Each row is a point. The points of each table are mixes of a few directions, plus a little noise. Count the directions of each table, and those that both share. Where both have some left over, give the other angles between the two spaces (their principal angles), to ten degrees, smallest first.
In the rows, 128 means zero.

First:
[[116 193 165]
 [140  55 107]
 [123 169  96]
 [115 195 189]
 [134  99  99]
 [139  57 111]]
Second, 7 rows:
[[146 173 104]
 [152  94 127]
 [186 114 104]
 [193  91 109]
 [  7 154 178]
 [113 114 140]
 [ 99 157 132]]
Directions: first 2, second 2, shared 1; angles 60

First:
[[ 28  43 149  75 100  76]
 [198 169  85 199 189 148]
 [133  53 109 104 167 119]
 [105 204 152 151  79 129]
 [ 87  92 151  81  98 115]
 [158 206 132 163 114 151]
 [187 131 118 122 150 159]]
Second (9 x 6):
[[155 210 169 143 183 181]
 [122  62  77  99  74  69]
 [ 85 119 164 166 144 158]
 [118 143 150 145 145 150]
 [ 96 167 193 179 178 192]
 [160  92  64  77  79  65]
 [152  65  50  71  60  47]
 [126 176 171 155 171 177]
 [137 120 112 115 116 113]]
Directions: first 3, second 2, shared 0; angles 30, 70

First (7 x 9):
[[113  96 162  99 112 124 144 167  97]
 [147 117 184  93 106 131 194 145 103]
 [ 46 161  63 157 150 188 113  97 158]
 [ 42 170  21 182 200 161 151 169 135]
 [190 103 147  97 106 120  93 130  99]
 [156 100 187 125 101  63 100 123 141]
 [199 151 133 145 121 109  99  65 164]]
Second:
[[ 98  94 147 147 131  51  79 170 138]
 [ 13 100 160 166 139  44 128 187 161]
 [ 91 129 135 137 131 121 145 138 138]
 [249 158  93  87 116 218 130  65  93]
 [116 112 136 136 129  94 106 146 132]
 [120 163 117 118 129 198 194  97 129]
 [ 94 124 136 138 131 111 136 142 137]
 [242 143 100  94 117 187 107  81  95]]
Directions: first 5, second 2, shared 2

First (10 x 12):
[[130 126 129 124 134 120 130 132 126 126 124 139]
 [147 109 140  97 174  73 134 160 122 106  98 209]
 [108 147 117 161  79 189 120  95 138 151 159  41]
 [136 118 150 125 124 164 106 139 165 120 130 102]
 [114 140 125 152  90 183 117 106 144 143 152  55]
 [134 122 132 119 141 113 129 137 127 121 119 151]
 [136 121 126 111 156  83 139 142 110 118 110 184]
 [136 119 136 116 145 114 126 142 132 119 117 154]
 [123 134 119 133 123 123 134 120 117 133 132 125]
 [115 143 106 143 114 119 144 107 101 143 138 118]]
Second:
[[133 125 116 115 131 131 128 117 119 134 136 131]
 [122 131 147 146 126 122 128 145 141 118 116 126]
 [111 145 119 155 100 146 133 110 122 141 141  87]
 [107 144 154 176 107 128 131 146 147 120 116  99]
 [129 130 109 119 123 138 129 108 115 140 142 120]
 [176  79 163  55 210  74 113 188 150  85  84 249]
 [137 120 125 111 140 123 126 130 126 126 127 145]
 [117 140 109 140 106 147 132 102 115 145 146  95]
 [129 127 126 125 129 128 128 127 127 128 129 129]
 [119 138 112 138 110 143 131 107 118 142 143 101]]
Directions: first 2, second 2, shared 1; angles 70

First:
[[ 91  92 239 113 104 131 103 130 133 181  71 177 121 166  72 151  21  62]
 [124 121  63 107 122 196 146 143 123 119 140  95 146  87 107 123 219 121]
 [175  97  50 159 180 147 163 113 159  64 239 107 109 126 164 112 176 178]
 [114 162 196 130 109  62  98 125 113 159  68 153 126 151 138 135  56 121]
 [114 107 185 126 122 122 115 125 135 151 108 157 121 154 106 139  64  99]
 [186 145  38 171 181  90 156 108 146  56 228  98 111 122 207 103 181 214]
 [118 144 102 110 111 153 129 139 113 136 105 110 145 101 117 127 177 122]
 [125 141 127 123 119 123 124 132 121 133 111 125 135 122 128 128 135 126]
 [ 80 105 249 104  89 127  96 134 121 195  42 177 128 163  65 153  21  53]
 [156 166  30 137 143 127 148 129 119  87 167  81 139  88 173 108 231 182]]
Second, 10 rows:
[[175 163 214  80 127  49 153  90 109 160 174 140 179 150 103  63 202  54]
 [113 132 131 143 132 129 115 129 136 127 133 119 115 126 126 133 120 122]
 [130 163 203 129 140  69 114 101 134 149 178 118 137 144 101  92 167  57]
 [ 53 131 115 210 148 156  66 144 168 113 137  93  63 118 122 171  76 126]
 [ 76 135 131 185 144 139  84 135 157 121 142 102  84 123 121 152  99 116]
 [122 100  66 131 119 179 135 150 125 108  87 134 118 116 150 162  93 189]
 [167 168 225  88 132  42 144  88 115 162 183 136 172 151  98  62 202  42]
 [ 73  99  52 186 132 200  95 163 151  98  91 111  73 107 149 192  56 191]
 [219 104 101  26  97 126 210 122  75 134  89 176 204 132 149  94 171 168]
 [150  84  41 101 109 192 163 156 109 105  65 150 139 113 163 158  96 215]]
Directions: first 3, second 2, shared 0; angles 70, 80

First (9 x 24):
[[ 72 136 147  78  99 138 112  83  83 149 118 105 144 123  80 113 143 118
  165  97 121 186 107 139]
 [ 88 134 141  93 105 134 115  96  96 144 122 113 139 124  95 118 138 121
  155 108 122 168 112 135]
 [247 111  84 233 192 108 162 224 222  83 149 175  96 140 229 158  95 148
   49 190 146   7 175 106]
 [ 76 136 148  81 100 137 113  85  86 148 120 107 143 122  84 115 142 119
  162  99 121 180 108 138]
 [146 125 122 142 138 125 133 142 142 123 132 135 123 130 143 133 124 131
  117 136 130 110 136 124]
 [155 125 119 152 143 124 136 151 149 116 133 140 121 132 151 134 120 132
  110 142 131 100 138 123]
 [ 77 135 146  84 101 137 112  88  88 148 119 109 142 123  86 114 142 119
  161 101 120 180 108 137]
 [121 129 129 122 124 130 126 122 122 131 127 126 130 128 122 127 130 126
  132 125 127 135 126 130]
 [169 122 113 164 150 121 140 160 159 113 134 144 117 133 161 138 119 136
  100 150 134  88 144 120]]
Second:
[[141 141 117 110 145 165 122 134 142 141 123 110 149 130 115 101 118 113
  166 119 148 100 126 128]
 [ 76 103  93  89 113 127 104 109 183 139 130  86  95  53 129 149 133 118
  159 139 153 115  90 155]
 [127 124 107 116 152 155 105 137 187 128 131 109 114  92 146 124 121 118
  165 139 154  70 114 132]
 [143 151  85 116 111 124 129 148  70 114 141 125 151 182  64 131 152  93
  126 134 158 104 146  80]
 [156 123 150 154 108 102 185 126  95 148 111 143 156 148 130 121 107 151
   75 110  92 208 147 158]
 [170 143 123 135 159 161 134 150 147 134 123 128 151 144 136 102 109 122
  146 125 140  90 140 124]
 [100 123 187 118 128 142 127  88 129 153 108 128 133 105 148 107 113 154
  146  99  90 191 111 167]
 [113 115 161 190 107  48 118 134  70  66 156 194  74 171 156 192 169 157
   42 160  88 149 150  78]]
Directions: first 1, second 5, shared 1

First:
[[161 156 161 117 113 115 149  86 129  84 150 161 170  94 142 168 130 128
  101  69  59 106 112 158 201 122  60 138 147  34 116 171]
 [152 156 140  92 161  92 103 151 107 127 123 121 126 106  82 141  84 141
   98  89 123 139  88 144 123 136 167 101 123 130 135 133]
 [127  56  84 184 151 133  85 157 107 179  44  90 105 168 119  83 136 134
  157 197 205 168 210 103  92  86 143 146 151 210  82  90]
 [ 61 110 120 148  83 210 182 109 194 126 190 140 118 193 161 107 175  95
  201 212 155  79 155  83  94 158 153 115 100 153 194  92]
 [144 175 158 111 110  88 143 105 126 129 142 130 117  45 168 130 162 170
  125  81  63 120  90 139 150 183  51 194  99 104  97 126]
 [118 117  95 130 139 108 105 153  87 141  98 121 111 121 146 127 107 116
   72 103 144 182 106 147 112  85 140 132 145 142  94 164]
 [ 75 151 133 185 127 138 141 119 132 138 111 140  89 136  78 118 124 123
  174 157  81 142 207 130 158 175 121 104 133 155 100 109]
 [151 120 137  87 132 148 132 130 150 106 167 132 163 156 123 145 113 115
  120 126 160  92  85 121 112 109 171  95 124 103 190 133]
 [162 111 125 101 140 122 112 139 123 124 125 119 149 133 133 135 116 129
  106 116 162 123  97 125 112  97 146 126 131 121 144 135]]
Second, 8 rows:
[[128 150 136 112 134 106 128 127 127 120 145 130 120 106 129 131 123 136
  116 112 122 132  88 139 127 135 138 129 112 119 135 135]
 [ 91  91  98 173 126 144 130 119 133 119 124 136 119 171 148 116 134  96
  128 176 172 155 145 133 132  69 151 114 143 127 126 147]
 [130  99  97  69 102 159 133 162 136 158 156 101 129 141 209 112 154 123
  105 131 192 114  58  92  31 122 155 164  98 174 171 116]
 [100 140 111  92 129 103 132 135 133 117 181 125 104 113 185 119 133 123
   87 124 178 151   8 140  81 100 182 139  84 127 166 152]
 [162 200 184 113 153  75 123 113 117 110 124 140 129  61  54 153 100 168
  134  68  38 115 130 157 191 194  95 117 122  90 106 124]
 [159 124 151 162 130 147 123 119 121 137  75 133 152 136  62 140 120 137
  170 126  69 104 249 120 182 163  71 116 171 124  87 104]
 [158 123 128  76 110 150 129 154 129 157 131 106 142 120 153 126 141 143
  126 107 132  96 112  96  75 164 117 157 115 160 145 101]
 [ 97  97 119 226 140 140 126  97 127 106  87 153 127 176  84 128 119  98
  158 182 123 157 235 148 204  77 116  88 179 103  87 146]]
Directions: first 6, second 3, shared 2; angles 50

First (11 x 32):
[[113  95  85  92 160 136 152  97 146 150  31 133 155  93 148 118  57  99
  117 158 110 143 122 109  65 159 104 124 180  88 198 160]
 [118  79 157  88 178 139 151 146 136 137  35  82 125 144 181 134  51 116
   99 156  72 102 114 120  88 115 110  71 172  95 191  97]
 [204 122 148 135 120 114 156 168 163 148 200 118 156 184  92 128 123 132
  115  71 146 113 143 134 137  88 145  83 107 113 125 131]
 [148 124 188 128 135 104 107 201 132 116 113  78  91 172  77  94 209 146
   51 108 127  57 164 123 191  74 106 135 127 106  61 133]
 [ 82 108  93 112 154 148 116  95 131 124  40 119 130  80 162 129 111  93
  138 179 104 144 119 113 105 157 108 152 168 129 175 152]
 [171 132 116 120 109 115 190 104 126 164 175 197 164 142 121 121  35 159
  135  83 154 157 114 132  59 161 149  95 116  93 139 108]
 [ 79 111  97 149 143 158  96  96 128 101  84 129 137  87 149 148 174  83
  165 156 116 157 119 123 148 164 129 174 150 166 149 165]
 [ 77 182 155 131  88  94 109 112  57 114 123 186  65 106  91  74 173 208
   85 135 159 109 140 132 142 166 114 202 105 110   7  92]
 [155 138 148 164 113 132 103 161 143 109 203 101 128 159 104 150 206 115
  145 104 140 117 138 141 193  86 149 126  94 171 100 136]
 [156 199 108 135  71 103  93 132 128 135 248 112 104 119  91 124 165 161
  147 135 170 123 150 140 160  70 135 138  65 153  88 124]
 [105 111 115 159 135 167 134  88 119 108 157 153 155 118 192 184 105  98
  210 129 109 182  86 144 117 169 166 116 120 185 170 107]]
Second:
[[147 157 129 166  89 120 169  92 123 143 186 208 161 156 146 140  79 158
  170  95 147 187 101 158  86 177 172 118  94 145 133 104]
 [115  92 133 100 168 132  84 177 137 107  64  53  97 108  80 103 216  94
   67 143 119  60 166  94 192  83  81 158 166 106  97 174]
 [155 147 147 171  97 109 165 120 134 139 155 197 157 175 117 119 119 155
  130  83 148 163 119 153 109 167 160 130 107 130 112 128]
 [158 158 159 168  92 101 181 117 139 153 143 196 159 195 147 123  71 171
  132  97 133 172 109 165  79 163 166 102 102 126 142 102]
 [126 148  82 156  94 150 140  62  99 122 240 211 157  90 134 162 108 128
  217  96 167 195  97 138 108 187 170 148  91 170 112 117]
 [129 113 147 118 146 119 116 163 141 124  78  91 114 141 107 108 163 121
   81 134 118  92 149 118 153 103 105 133 148 109 119 148]
 [125 106 163  97 163 113 110 186 151 130  28  45  98 151 122 101 150 122
   50 163  92  64 157 114 150  71  86 112 164  92 142 140]
 [ 91 104 114  60 175 148  83 147 127 122  67  15  84  76 166 140 110  99
  115 208  83  73 138 100 137  59  80 101 161 118 175 112]
 [105 125  78 116 129 160 104  88 102 112 191 135 126  60 132 157 135 104
  189 135 145 146 116 113 137 141 132 149 119 157 120 127]]
Directions: first 6, second 3, shared 2; angles 40

First:
[[ 99  98 104 140 111 115 100 138 135 100 165 105  94 140 138  87  93 142
  135 109  67 139 143 108 113  90 179 140 170 100 118 129]
 [134 134 133 126 132 131 135 126 127 134 121 133 135 126 126 137 135 125
  127 132 141 126 125 133 131 136 118 125 119 134 130 128]
 [143 143 140 122 136 134 142 123 124 142 109 140 146 121 123 149 146 121
  124 137 159 123 120 138 136 147 103 122 107 142 133 127]
 [113 112 115 134 119 122 113 133 132 114 147 116 110 135 133 106 109 136
  132 118  95 133 136 117 120 107 154 135 150 113 122 128]
 [113 113 116 134 119 121 114 133 132 114 147 116 111 135 133 107 110 135
  132 119  97 133 136 118 120 109 153 134 149 114 123 129]
 [186 187 175 105 161 153 182 108 114 181  56 173 196 104 109 208 197 101
  114 165 249 108  99 168 158 203  29 104  46 182 149 126]
 [111 111 114 135 119 120 112 134 132 112 150 115 108 136 134 104 108 136
  132 117  92 135 136 117 119 106 157 135 152 112 122 129]
 [127 126 126 128 127 127 126 128 129 126 130 127 126 129 129 126 126 129
  129 126 125 129 129 127 128 126 131 129 130 127 128 128]]
Second:
[[176 111 116 138 178 130 130  66  94 164 148 152 150 121 145 172 141  95
  113 132 101 140 121  94 139 143  93  83  88 134 158 136]
 [163 144 136 122 155 133 145 103 117 154 117 147 153 124 130 159 156 107
  122 143 154 127 119 130 143 155  91 110  95 147 143 131]
 [177 122 124 126 145 124 137 111 112 176 150 160 155 134 120 138 142 116
  148 142 139 133 123 131 135 146 123 100 109 135 160 154]
 [115 119 154 139 125 132 133 121  97 146  87 142 154  96 108 177 112 158
  107 129 141 113 120 134 113 139  91 116  94 118 133 117]
 [142  75 108 140 108 161 126 153 128 131 166 150 126 120 136 115 113  97
  142  96 141 144 115 118 109  98 175  97 139 141 146 154]
 [116 188 134 105 128 105 131 137 162 104 112  97 111 157 129  93 153 138
  138 153 137 119 142 150 151 145 123 173 151 132 102 113]
 [ 92 124 129 122  79 139 124 188 158  98 126 114 108 133 117  86 112 144
  145 114 156 124 130 152 114 106 174 156 166 128 109 130]
 [ 67 144 129 123  80  96 107 177 156  92 124  88  93 149 108  66  95 191
  150 131 101 114 152 152 115 105 175 187 185  92  94 116]
 [106  97 117 142 131 147 116 119 126  94 135 114 108 113 153 138 112 107
  100  99  99 139 124  96 117 102 134 117 131 128 118 116]
 [127 156 131 122 150 114 128 104 130 120 116 114 124 135 137 136 143 127
  116 142 113 126 135 123 143 142 102 139 122 126 119 112]]
Directions: first 1, second 5, shared 1
